Every row gives one point. Each copy is the shape, with its points in the same order, turned, moved and blurred by noise. Say if it was mirrored as well.
In the rows, 128 means zero.

Shape (7 x 3)
[[169 133 167]
 [100 167 124]
 [105 117 166]
 [ 74  86  99]
 [153 168  98]
 [ 98 102 193]
 [170 135  85]]
Copy 1 (7 x 3)
[[164 160 133]
 [115  92 157]
 [ 99 155 142]
 [ 57 110  91]
 [163  84 125]
 [ 89 182 150]
 [165  94  86]]
Copy 1 is: mirrored
Copy 2 (7 x 3)
[[150  87 167]
 [ 86  95 110]
 [105 123 168]
 [106 182 102]
 [147  69  93]
 [ 96 133 191]
 [175  96  90]]
Copy 2 is: mirrored
Copy 3 (7 x 3)
[[177 139 163]
 [ 90 155 135]
 [131 101 136]
 [110 107  55]
 [134 191 127]
 [134  70 146]
 [161 192 102]]
Copy 3 is: only turned

Shape (9 x 4)
[[129 158  85 179]
 [128 194 137  65]
 [112 149  79 157]
 [ 76 108 148 113]
 [129 111  81 155]
 [141 163 169  81]
 [147 178 120  55]
 [145 155 156  74]
 [ 91 110 139 133]]
Copy 1 (9 x 4)
[[139 173  91 143]
 [ 79 135 132  41]
 [124 152  78 135]
 [ 71  86 127 140]
 [150 123  89 145]
 [ 92 120 167  64]
 [106 119 123  33]
 [104 109 157  61]
 [ 90 101 126 149]]
Copy 1 is: only turned
Copy 2 (9 x 4)
[[172 147  73 163]
 [124 185 143  73]
 [149 129  73 149]
 [ 71 127 130 145]
 [144  99  87 151]
 [129 164 176 107]
 [145 152 149  52]
 [125 148 178  99]
 [ 92 121 123 165]]
Copy 2 is: only turned

Shape (10 x 6)
[[ 97 157 128 161 146 163]
 [149 129 141 112  72 126]
 [142 122  77 105 105 106]
 [141 100 139 181 167 179]
 [173 162 103 132 100  72]
 [174 157 127 114 108 104]
 [110 130 169 143 180 189]
 [138 136 126 108  80  83]
 [124 127 145 127 203 188]
 [130 150 144 142 150 247]]
Copy 1 (10 x 6)
[[164 178 118 115 120 165]
 [139  79 115  99  81 124]
 [117  85  79  95 139 127]
 [196 143 144 157 156 142]
 [142  98  81  58 123  79]
 [150  90 113  59 118 110]
 [171 166 179 126 135 177]
 [109  95 104  83  93 103]
 [167 155 175 117 172 185]
 [221 143 151 127 119 221]]
Copy 1 is: only turned
Copy 2 (10 x 6)
[[133 137 123 185 155 161]
 [140 144 109  94  92 148]
 [149 123  76  81 156 147]
 [147  76 157 181 145 131]
 [201 163  86  87 141 128]
 [180 156 119  87 132 145]
 [110 118 185 183 154 155]
 [145 165  85  84 117 125]
 [119 104 186 163 183 159]
 [128  92 179 186 131 219]]
Copy 2 is: only turned
Copy 3 (10 x 6)
[[ 74 123 134 142 143 166]
 [134 112 108 132  88  97]
 [146 169 114 172 127  94]
 [129 101 169 154 145 195]
 [147 128  70 158 162  93]
 [151 130  92 139 135  99]
 [101 118 177 101 138 200]
 [119 121  95 140 119  60]
 [125 151 193 108 148 195]
 [108 149 146 115  92 234]]
Copy 3 is: mirrored

Shape (11 x 8)
[[ 88 174 171 130 157 159 165 118]
 [141 143 102 168 119 139 152 174]
 [133 165 168 172 128 151  94 139]
 [144 103 186 107  72  95  92  66]
 [ 88 111  78 166 118  89 152 111]
 [131 113  75 127 120 125 167  76]
 [174 108 181 156 115  56 112 168]
 [178 133 139  81 108 133 165 104]
 [ 99 180  96 143 142 119 134  59]
 [148 124  91 134 177 146 120  85]
 [ 84 126 116  92 176  50  98 180]]
Copy 1 (11 x 8)
[[130 121 183 127 145 159 196 185]
 [120 121 114  78 142 168 164 101]
 [100 134 178 114 123 153 121 131]
 [147 101 149 153  76  46 123 143]
 [102  74  91 121  91 138 214 107]
 [160 117  82 132  80 138 210 127]
 [ 94  94 119 129 173  77 103  91]
 [190 147 107 116 128  94 162 152]
 [103 153 129 152  77 142 223 152]
 [134 140  84 161  91 173 162 156]
 [ 42  78  67 109 149 112 153 196]]
Copy 1 is: mirrored
Copy 2 (11 x 8)
[[ 57 149 130 112 142 130  95 121]
 [128 161 114 154 108 113 104 199]
 [130 181 147 120  93 126  67 126]
 [156  78 193 122  59 132 120  79]
 [110 122 104 208  87 120 150 147]
 [121  86  81 149  96 120 160 141]
 [185 131 211 170 114  84  86 151]
 [134  79 142  84 120 106 136 160]
 [ 84 136  78 136  86  94 131  90]
 [158 140  72 124 129 120 141 108]
 [129 191 190 182 142  83 194 120]]
Copy 2 is: mirrored

Shape (14 x 9)
[[161  81 110 152 144 147 133 178 152]
 [101  97 175 118 156  58 167 122 104]
 [ 98 165  82  79  81  96 115 192  85]
 [164 171  77  79  96  59 115 131 123]
 [158 178 173  83  91 110 145 122 107]
 [ 92 112 151  78  95 149  72 131  79]
 [ 82 145 101 142 170 147  93 192  83]
 [151 151  95  63 142 159 109 123 123]
 [100 137 143  69 160 111 126 132  94]
 [174 111 136 125 180  56 123 205 130]
 [ 76 148 145 116 159 156  68 190 146]
 [ 77 157 173 166 178 163  68 128 135]
 [110 113  96 110 161  89 143 112 181]
 [122 101 143 150 120 144 130 131 152]]
Copy 1 (14 x 9)
[[122  74  86 139 154 117 120 174  95]
 [150 110 180 197 139 150 106 153 184]
 [119 159 130 154  63  63 197 175 152]
 [169 156 114  95  62  94 139 140 180]
 [142 171 175 101 132 151 159 162 158]
 [ 74 174 138 171  90 155 164 134 119]
 [ 92 162 110 200 120  72 112 183  98]
 [131 190  71 122 135 127 153 133 138]
 [123 171 130 186 125 141 137 157 173]
 [159  89 110 161 107 123  72 234 165]
 [ 36 155 107 163 135 106 117 187 130]
 [ 38 170 152 154 161 119  70 154 105]
 [123 102 105 155 144 105  96 113 197]
 [ 97  92 139 137 153 133 125 129 113]]
Copy 1 is: mirrored
Copy 2 (14 x 9)
[[130 100 131 194 185 112 191 148 123]
 [ 87 171 214 139 127  79 135 130 116]
 [142  95 154 116 129 198  79 187 116]
 [153 135 103  87 111 136 118 188 131]
 [145 122 151 121  60 135 123 104 138]
 [113  60 160 125 134 123  80  97  74]
 [144 122 148 202 190 157  72 142  83]
 [190 122 123 111 157 139 131 104 106]
 [150 139 185 119 142 116  96 110 100]
 [164 137 172 181 145  67 148 211 125]
 [157  81 154 191 188 121  66 110 147]
 [122 124 123 219 179  94  58  68 133]
 [117 163 132 110 197 100 145 135 150]
 [ 96 110 132 171 160 110 160 106 136]]
Copy 2 is: only turned
Copy 3 (14 x 9)
[[137 136 128 150 119  98 180 161 131]
 [ 68 104 151 129 127 121 134  62 204]
 [ 56 159 141  96 165 148 104 104  55]
 [118 157 110 127 196 149 119  62  84]
 [143  93 150  87 151 162  89  57 116]
 [ 56  66 150 168 151 151  68 156 104]
 [ 52 149 103  94 154 105 110 184 133]
 [123  99  78 122 170 185 138 140 102]
 [ 67  90 116 110 165 162 125 101 156]
 [127 154 148 117 213  94 180 115 175]
 [ 88 146 133 119 156 163 100 213 158]
 [103 126 103 121 122 145  66 202 196]
 [108 160 100 154 135 167 173 114 165]
 [130 124 134 158  99 123 126 141 141]]
Copy 3 is: mirrored
Copy 4 (14 x 9)
[[126 111 135 118 145 170  71 179 114]
 [158 106 179 130 192 117 180 140  80]
 [164 155  82 141 137  55 112 108 123]
 [191  84  90 150 111  90 138 104 151]
 [159 138 149 129  74 106 187 129 115]
 [103 160  88  62 128  87 155 131 106]
 [148 200 114  98 182 135  77 122 117]
 [141 138  69 112 117 161 152 151 149]
 [159 153 116 108 181 125 176 147 108]
 [215 107 173 110 152 121  87 183 115]
 [119 197 140  74 174 126  98 159 167]
 [110 194 182  68 170 161 132 110 164]
 [136  79 138 144 191 151 151 154 170]
 [ 87 113 160 112 146 152 117 146 124]]
Copy 4 is: only turned

Shape (17 x 12)
[[ 70 122  61 156 134 138 151 140 130 166 195 112]
 [111  69  69 136 148 148 182  97 156 188  86 115]
 [ 84 181 168  55 112 138  92 139  63  93  61 135]
 [142 173  79 137  76 136 154  86 107 116 106 146]
 [149 161 157 102 143 178 110 134 159 146 144 108]
 [123 171 120 119 131  86 112 177 162 161  77  81]
 [145 139 180 141  98 120  88 176  52 168 137 135]
 [ 88 132 171 162 122 105 111  90 136 168 135 126]
 [ 62 126  94 147  85 119 118 125 161 139 114  91]
 [ 58 106 160  96 101 101 168 136 121 102  56 108]
 [207 192 117  85 130 144  63 107 145 107 158  96]
 [ 99 118 139 188 174 136 128 177 152 113 131 109]
 [171 162 101  80  22 177 104  87 152 111  86 139]
 [106  83 130 129 139 107 128 133 167 128  84 152]
 [169  89 136  98 147 130 124 146 168 135 121 153]
 [ 94 100 125 169 111 146  81 148  81 126 160  75]
 [189 167 180  59 143 103 154 117 192 119  93 111]]
Copy 1 (17 x 12)
[[110 119 110 138  99  99 202 125 137 127 184  75]
 [ 81 120 119 136 134 118 193  76 131 206 118 158]
 [ 59 166 159 106 137 122  12 109 116  90  89  88]
 [115 185 128 146 118 110 137  79  86  99 155 163]
 [157 156 146 114 124 164 117 167 162 139 106 126]
 [112 173 108 115  85  81 125 132 110 158  35  83]
 [125 118 171 157 142  90  61 204  64 140 135  99]
 [128 138 187 181 111  76 123 131 156 152 129 111]
 [ 98 128 126 167  60  97 145  94 130 136 119 101]
 [ 44 115 178 136 115  87 123  83 129 111  59 124]
 [227 185 115  78 124 138  80 127 129 104 120 113]
 [113 120 103 190 145 112 175 166 156 112  74  96]
 [155 173 121 120  56 156  71  74  91 115 134 206]
 [ 88 104 109 149 130  82 121 121 159 151  76 148]
 [137 100 110  97 126 100 121 149 155 138  82 173]
 [130  69 135 182 113 112 125 134 101 122 145  55]
 [160 175 173  68 123 121 108 128 147 136  29 173]]
Copy 1 is: only turned
Copy 2 (17 x 12)
[[154 100  92 110 159  77 187 112 149 156 196 102]
 [168  90 101  76 162 108 156  86 186 155  84  47]
 [ 47 101 142  81  61 181 145 187  93 161  92 132]
 [159 118 118  87  88 112 164  90  90 118  88 148]
 [150 154 132 112 111 195 126 145 162 137 152 113]
 [147 128 115 106  67  97 105 197 179 160 114 105]
 [136 114 171 181 122 153 150 187  94 197 120 135]
 [100 150 136 135 141 108 105 103 142 187 127 118]
 [118  84 110 112  83  80 121 100 160 152 149  98]
 [ 59  69 176  71  92 108 144 136 178 164  79 111]
 [181 158 133  96  93 182  80 168  90  87 160 134]
 [104 116 114 162 153 108 148 161 205 112 140 118]
 [179  85 135  82  33 189 107  73  96 122  97 143]
 [113  73 116 102 149 122 101 129 187 150  85 122]
 [167  91 137  98 163 173 104 150 178 141 105 135]
 [109  81 151 177 131 112 143 141 113 132 177  81]
 [157 167 177  44 101 170  80 165 190 129  89 147]]
Copy 2 is: only turned
